Each point is reached from the start by the listed moves, each made once or not at all, plus a little noise. Say if it took an odd or an even number of moves. Then give how often each move was made.
(in the rows, 128 means zero)

Moves:
(1): [203 113 128 152]
(2): [128 209 113 143]
Start: [143 105 155 145]
Points:
[141 185 139 163] => odd (0, 1)
[141 101 153 142] => even (0, 0)
[219  88 160 165] => odd (1, 0)
[216 171 140 184] => even (1, 1)

Moves:
(1): [166 137 128 123 131 135 121 124 138 140 124 126]
(2): [116 186 137 111 146 133 145 145 146 131 124 134]
(3): [132 122 173 118 122 134 130 124 120 134 136 139]
(4): [119 154 150 193 126 124 129 131 127 127 131 125]
(5): [142 121 122 134 189 121 153 130 106 134 135 128]
(6): [118 127 125 124 135 170 120 130 117 130 126 129]
(7): [141 115 117 131 116 160 192 103 136 117 137 116]
(8): [135 110 133 130 141 139 135 199 142 103 139 136]
(9): [115 126 131 130 133 131 129 118 172 133 123 137]
(10): [120 113 117 142 126 126 138 153 130 200 122 134]
(11): [119 140 108 140 120 150 123 120 124 131 203 153]
Start: [132 108 135 108 145  90 142 107 133 159 147 128]
Points:
[148 132 122 183 197 185 210  70 153 171 233 143] => odd (1, 0, 0, 1, 1, 1, 1, 0, 1, 0, 1)
[ 86 148 175 169 161 207 232 184 194 212 239 176] => odd (0, 1, 1, 1, 0, 1, 1, 1, 1, 1, 1)
[126  96 112 211 200 146 242 164 172 208 241 161] => odd (0, 0, 0, 1, 1, 0, 1, 1, 1, 1, 1)
[144 199 205 144 156 101 161 116 152 177 152 142] => even (1, 1, 1, 1, 0, 0, 0, 0, 0, 0, 0)
[168 135 121 109 216 128 249 113 191 243 144 136] => even (1, 1, 0, 0, 1, 0, 1, 0, 1, 1, 0)
[123 132 154 174 144  88 139 109 133 161 157 121] => odd (0, 0, 0, 1, 0, 0, 0, 0, 0, 0, 0)
